Each wall is flat, endless, passes through zero and stands at right angles to its row. A trip goes straight from one point to another. List the walls that it crosses, first one first.

Walls:
(1): [-23 -38]
(2): [ 20 -18]
(3): [ 28 -70]
(4): [-36  21]
(5): [-17 -52]
(6): [  4 -46]
(7): [  6 -18]
Trips:
[36 23] to [33 -2] => 3, 7, 6
[ -4 -36] to [-23 -19] => 4, 2
[-39 -24] to [-33  -6] => 3, 7
[ 5 26] to [-2 18] => none

Walls:
(1): [ 21 -54  15  -4  14 -19]
(2): [-20  31 -49  46  12 -46]
(3): [ 38 -18 -23  33   6 -88]
(4): [ 17   0 -49  15  15 -16]
(5): [ 28  10  41  -1   2 -19]
(6): [  5   0   9 -24 -58 -37]
Trips:
[-16  25  22   4  20 -19] to [ -3  29 -32   0  28 -22] => 4, 5
[-82  61  25  18  -7 -14] to [ 46 -17 -30 -55 -87  35] => 2
[ 11  10   2  -2  69 -30] to [-26  22   1 -49 -13  14] => 1, 3, 4, 2, 5, 6
[-13 -11  25  37 -42  27] to [-31 -12 -26  64  -1 -26] => 2, 3, 6, 4
[  6  20  56 -30  17  18] to [-51  23 -30  19 -34 -23] => 6, 2, 5, 4, 3

Walls:
(1): [ 18   4  13  34 -33  17   9   6  46]
(2): [  4  15 -31  56 -54   9  24  31  27]
(3): [  9  32  -2  12  -2 -30 -18 -10  -1]
(4): [ 30   1 -18 -32 -62  13 -18 -23 -14]
(5): [ -7   6  -7  25  14 -12  44  -3  11]
(6): [ 11  56  14 -25   6 -33  -5   6  20]
Trips:
[  1 -38 -20 -63  25 -21 -30   0 -21] to [  6  -9  73 -34   7 -39  28  -3  21] => 6, 4, 5, 1
[ 45 -29  44  -8  -7 -13 -14 -84   1] to [-12  13   3 -43 -54  23 -10  -6 -24] => 1, 3, 6
[ 38  -4 -72 -11 -47 -10 -25  92   7] to [ -7   6   6 -17   8 -57  -9  36   0] => 1, 4, 2
[  6  28 -32  16 -62  -4 -45  57  62] to [ 35   7   4  34 -22  33  33  15 -25] => 6, 5, 3

Walls:
(1): [ 21 -10   5  13 -54  35  18  13 -27 -30 -20 -27 -25 -21]
(2): [-36  12   7  -5   9 -17  36  26 -13  -1  34 -13  31 -29]
(3): [ -4  13 -14 -25  71  60 -28 -30  19   6 -31  40  13  40]
(4): [ 23 -24  20 -50 -22  27   8  12 -27  43  -1 -10   2 -53]
(5): [-15 -43   9 -36  38 -42 -17  19 -29   6 -16   9 -44  11]
(6): [-58  39  21  14  21 -48   1 -30 -45  -5 -25  32 -16  54]
(7): [ 13 -28  -6  -5  16  47  21   0 -16  49   7 -14 -26  19]
(8): [-41  28  24 -24   5   9  15  64  53  24  25   2  14  15]
Trips:
[-18 -29 -51  26  21  -7 -23  31 -15  60  23  81  16  58] to [-47 -59  12  -8 -34   1  39  53 -21  13  -3 -52 -12   9] => 2, 3, 4, 1, 6
[-32 -59 -27  -9 -28 -22 -14   5  21  31 -16  42  10 103] to [  8   6 -17   6  34 -46 -41   6  -1   0   5  14   8  12] => 7, 8
[ 82  -6 -40 -23 -45  -3  20 -38   1 -20  52 -60   4   4] to [-37  21 -25 -12  41 -11  -4  35  -4  -3   0 -27  15 -68] => 2, 7, 8, 1, 5
[-22  58 -33  25  27 -36  -3  55  -1  14  20 -21 -39  14] to [-45  16  18 -12 -34  39  71 -29  -1 -22  66  11 -12 -27] => 5, 1, 7, 4, 6

Walls:
(1): [ -5  69   1   1 -38 -24  -7 -67   7  17 -27 -27 -29   9 -73  57 -17 -66
  32  -5]
(2): [  8  31 -40  -2  62 -25  56   4 -33  30   1 -52 -29  18  19  24  64  59
 -42   0]
(3): [ 32 -18  32  13  59  20  -9  32   0  48 -23   2  39   8   1  19  -5   3
  10 -12]
(4): [-41   0 -16 -22 -56  28 -64  26 -26   2  83  -8   9   9  -2 -13  -4 -22
 -14  21]
(5): [-58  30   5  13 -17 -62  13 -46  14 -75 -46  15  11   6   4 -15   5  14
  -5   1]
(6): [ 35  41  17  10  60 -23 -21 -17  15 -35 -41 -16  15  -1  -7  11 -30  17
 -18 -25]
(7): [-39   7  14  23  19  20 -25  39  18  16 -37  -7  39   6   2 -11  -5 -14
  15 -30]
(8): [-12 -36   1  31  26  22  28   0 -29  19  24  22   8  38  -9   9  41 -71
 -33  11]
(9): [-29  63 -20 -18 -35 -63  23  11  36  41  -5 -13 -31 -24  20  -1  19  -9
  -7 -32]
Trips:
[ 45  30 -64 -51  10  -6 -29 -24 -14  -3 -12  28  20   9 -38  36  -6 -14
  -1   5] to [ 23  49 -28 -31  12  -7 -26 -12  -7 -43 -39  18  -7 -28 -12 -16 -27  32
 -31  -7] => 4, 5, 9
[-36 -38 -63  13 -14 -33   3 -24  -8  -8 -24  29 -52   3   8  21 -37   4
  -3  10] to [-15  18   8  -7  26  -7  42 -30  28 -34 -10  43 -70 -14  84  11  12 -81
 -41 -70] => 8, 2, 6
[-29 -33  17  -7  27 -27 -13 -12 -36 -39  57  -5 -18   5  14 -22 -53  73
  -6 -67] to [ -3  -4  31 -13 -15 -56 -24  -1  11 -52  11  21  16  31  28  -2 -13  -1
 -16  35] => 2
[ 21 -10  32  -3 -44 -13 -24  -8 -23  -9 -30 -12  23 -16 -27  12   0  38
   1   6] to [ 15  10  19  20  46  -8 -40   0 -23 -32 -25 -22  -3  36 -25  21 -29 -29
  68   4] => 7
[ 16  28  19  31 -14   7  -1  55 -44 -35 -38  -4  -5 -24  15  36 -14  -7
  23  26] to [ 32  25   2 -62  -7  25  24  34   2 -11  -7 -37  16 -44  80  15  13 -39
 -10 -36] => 5, 1, 9, 2
